Rows are points. The points of each table are mixes of a few directions, plus a little noise. Count the directions of each table, and those that both share. Where both have some left over, give the other angles between the two spaces (their principal angles), to ten degrees, smallest first.

First (5 x 3)
0: -0.036 -0.007  0.007
1:  0.076  0.013 -0.013
2:  0.083  0.015 -0.013
3: -0.084 -0.017  0.014
4: -0.037 -0.008  0.008
Second (4 x 3)
0: -0.014 -0.017  0.000
1: -0.006  0.008 -0.071
2:  0.003 -0.019  0.105
3:  0.016  0.026 -0.036
Directions: first 1, second 2, shared 0; angles 40

First (6 x 6)
0: -0.037  0.000 -0.022 -0.030  0.014 -0.023
1:  0.028 -0.016 -0.021  0.018 -0.014 -0.006
2:  0.033 -0.079  0.013 -0.099 -0.024  0.039
3: -0.011  0.071 -0.008 -0.009  0.014  0.013
4: -0.033  0.071  0.067  0.107  0.023  0.004
5:  0.014 -0.049 -0.028  0.009 -0.012 -0.027
Second (8 x 6)
0: -0.043  0.032  0.033 -0.081 -0.044 -0.059
1:  0.006 -0.038 -0.063  0.056 -0.009  0.083
2:  0.026 -0.027 -0.034  0.060  0.022  0.054
3: -0.034  0.028  0.032 -0.068 -0.033 -0.054
4: -0.010  0.010  0.013 -0.023 -0.009 -0.021
5:  0.018 -0.035 -0.051  0.063  0.009  0.072
6:  0.013  0.018  0.038 -0.011  0.026 -0.043
7:  0.024  0.011  0.032  0.006  0.037 -0.032
Directions: first 4, second 2, shared 0; angles 50, 70

First (10 x 9)
0: -0.074  0.085  0.077 -0.026 -0.043  0.088 -0.106 -0.057  0.081
1:  0.005 -0.007 -0.005  0.001  0.002 -0.007  0.007  0.004 -0.005
2:  0.055 -0.064 -0.059  0.020  0.034 -0.068  0.080  0.043 -0.061
3:  0.044 -0.050 -0.046  0.015  0.026 -0.054  0.064  0.034 -0.048
4:  0.011 -0.012 -0.012  0.004  0.006 -0.014  0.015  0.008 -0.012
5:  0.035 -0.040 -0.037  0.011  0.021 -0.042  0.051  0.026 -0.038
6: -0.055  0.062  0.058 -0.019 -0.033  0.068 -0.080 -0.043  0.061
7: -0.006  0.007  0.006 -0.002 -0.003  0.007 -0.008 -0.003  0.006
8: -0.024  0.027  0.025 -0.008 -0.014  0.028 -0.034 -0.020  0.026
9:  0.006 -0.008 -0.007  0.002  0.004 -0.007  0.009  0.005 -0.006
Second (7 x 9)
0:  0.018  0.077  0.008 -0.045  0.045  0.062  0.040  0.058 -0.001
1: -0.020 -0.031  0.018  0.016 -0.016 -0.052 -0.022 -0.030 -0.005
2: -0.055 -0.025  0.064 -0.035  0.017 -0.092 -0.049 -0.014 -0.034
3:  0.002 -0.012  0.007  0.039 -0.015 -0.036  0.008 -0.030  0.023
4:  0.032 -0.063 -0.087  0.023  0.033  0.049 -0.005  0.006  0.085
5: -0.015 -0.007  0.015  0.004 -0.057 -0.013 -0.020 -0.023 -0.065
6:  0.037  0.060 -0.027 -0.001 -0.006  0.083  0.047  0.033 -0.003
Directions: first 1, second 4, shared 0; angles 80

First (8 x 12)
0:  0.029  0.032 -0.005 -0.013  0.021  0.015  0.010 -0.007  0.052  0.027  0.027 -0.006
1: -0.018 -0.007  0.042  0.005 -0.007  0.043 -0.039 -0.005 -0.028 -0.031  0.021 -0.021
2:  0.017  0.004 -0.003  0.004  0.032 -0.003  0.012 -0.001  0.018  0.002 -0.033  0.035
3: -0.011 -0.012 -0.054 -0.005 -0.040 -0.070  0.041  0.012 -0.005  0.034  0.002 -0.016
4: -0.019 -0.021  0.031 -0.009 -0.057  0.068 -0.088 -0.019 -0.113 -0.080  0.048 -0.052
5:  0.034  0.023  0.021  0.006  0.067  0.027  0.004 -0.007  0.049 -0.002 -0.037  0.051
6: -0.013 -0.034 -0.096 -0.014 -0.095 -0.097  0.031  0.009 -0.078  0.015 -0.001 -0.029
7: -0.018  0.018  0.062  0.030  0.081  0.013  0.026  0.016  0.102  0.034 -0.026  0.036
Second (9 x 12)
0: -0.028  0.019  0.055  0.023  0.052  0.005  0.032  0.019  0.103  0.051  0.012  0.003
1: -0.018 -0.007  0.028  0.001 -0.021  0.035 -0.036 -0.006 -0.034 -0.031  0.025 -0.026
2:  0.055  0.027 -0.050 -0.055 -0.065  0.034 -0.039 -0.032 -0.050 -0.018  0.086 -0.062
3:  0.024 -0.023 -0.056 -0.010 -0.029 -0.027 -0.002 -0.008 -0.071 -0.028 -0.039  0.025
4: -0.041 -0.010  0.057  0.023  0.019  0.021 -0.015  0.013  0.011 -0.006  0.001 -0.007
5: -0.009 -0.011  0.002  0.019  0.028 -0.032  0.027  0.014  0.021  0.013 -0.047  0.038
6:  0.001  0.046  0.027 -0.006  0.034  0.016  0.026  0.005  0.114  0.064  0.056 -0.025
7: -0.045 -0.030  0.054  0.025 -0.008  0.031 -0.044  0.005 -0.055 -0.052 -0.011 -0.009
8:  0.060 -0.015 -0.117 -0.015 -0.008 -0.088  0.049 -0.004 -0.039  0.008 -0.084  0.070
Directions: first 4, second 3, shared 3

First (11 x 18)
0: -0.021 -0.042  0.026  0.066  0.027 -0.002 -0.054  0.040 -0.008 -0.026  0.059  0.075 -0.015 -0.074  0.097 -0.023 -0.062  0.040
1: -0.023  0.035 -0.042  0.018  0.035 -0.040  0.023  0.005  0.011 -0.007  0.051  0.029  0.016 -0.015 -0.008 -0.033  0.019 -0.014
2:  0.048  0.019 -0.057  0.003  0.001 -0.011  0.031  0.003 -0.038  0.022  0.040  0.038  0.011 -0.006 -0.066 -0.062  0.057  0.011
3:  0.045 -0.034  0.011 -0.045 -0.058  0.027  0.051  0.048 -0.006  0.049 -0.061 -0.092  0.035  0.047 -0.095  0.010 -0.013 -0.033
4:  0.069 -0.041  0.090 -0.018 -0.085  0.101 -0.015 -0.007 -0.039  0.020 -0.128 -0.118 -0.010  0.125 -0.030  0.117  0.011  0.000
5: -0.063 -0.020  0.036  0.008  0.043 -0.013 -0.037 -0.009  0.011 -0.007  0.042  0.038 -0.012 -0.081  0.090  0.003 -0.037  0.035
6:  0.001  0.003 -0.012 -0.063 -0.007 -0.002  0.028 -0.033 -0.004  0.038 -0.011 -0.023  0.002 -0.017 -0.052 -0.016  0.037  0.008
7: -0.060 -0.002  0.039  0.060  0.040 -0.013 -0.031  0.018  0.015 -0.032  0.037  0.013  0.004 -0.011  0.094  0.044 -0.038  0.002
8: -0.024  0.042 -0.021 -0.007  0.023 -0.022  0.015 -0.032  0.009 -0.007  0.011 -0.004  0.004  0.024 -0.009  0.011  0.041 -0.018
9:  0.020  0.039 -0.038  0.006 -0.005 -0.005 -0.025 -0.042  0.016 -0.048 -0.025  0.039 -0.034  0.024  0.005 -0.017  0.016 -0.012
10:  0.007  0.001 -0.032 -0.025 -0.017 -0.017  0.010  0.009  0.029 -0.010 -0.019  0.008 -0.003 -0.018 -0.025 -0.042 -0.030 -0.024
Second (11 x 18)
0:  0.005  0.000 -0.001  0.002  0.012  0.004 -0.005 -0.016 -0.021  0.009  0.021  0.023 -0.009 -0.017  0.005 -0.010  0.023  0.025
1:  0.007  0.000 -0.002  0.002  0.018  0.004 -0.012 -0.027 -0.033  0.014  0.033  0.037 -0.013 -0.029  0.010 -0.015  0.038  0.042
2:  0.006  0.000 -0.002  0.002  0.017  0.003 -0.010 -0.025 -0.027  0.012  0.030  0.034 -0.011 -0.026  0.008 -0.013  0.034  0.039
3:  0.011  0.001 -0.002  0.003  0.031  0.008 -0.019 -0.047 -0.055  0.021  0.058  0.065 -0.022 -0.051  0.017 -0.026  0.066  0.073
4: -0.008 -0.001  0.003 -0.004 -0.023 -0.007  0.014  0.034  0.040 -0.015 -0.041 -0.047  0.015  0.035 -0.011  0.019 -0.047 -0.052
5: -0.014 -0.002  0.002 -0.005 -0.035 -0.008  0.023  0.055  0.065 -0.027 -0.068 -0.076  0.026  0.059 -0.019  0.029 -0.076 -0.085
6: -0.017  0.001  0.004 -0.006 -0.043 -0.013  0.028  0.068  0.080 -0.031 -0.083 -0.094  0.034  0.074 -0.023  0.037 -0.095 -0.105
7:  0.016  0.001 -0.004  0.004  0.040  0.010 -0.026 -0.063 -0.076  0.029  0.076  0.085 -0.030 -0.065  0.020 -0.034  0.088  0.096
8: -0.010 -0.001  0.002 -0.004 -0.024 -0.006  0.016  0.038  0.043 -0.019 -0.046 -0.051  0.018  0.040 -0.013  0.018 -0.051 -0.057
9:  0.016  0.002 -0.004  0.005  0.040  0.011 -0.028 -0.065 -0.077  0.032  0.078  0.088 -0.032 -0.069  0.023 -0.035  0.091  0.100
10: -0.013  0.000  0.003 -0.003 -0.030 -0.010  0.020  0.050  0.058 -0.023 -0.060 -0.067  0.024  0.051 -0.017  0.025 -0.068 -0.074
Directions: first 6, second 1, shared 1
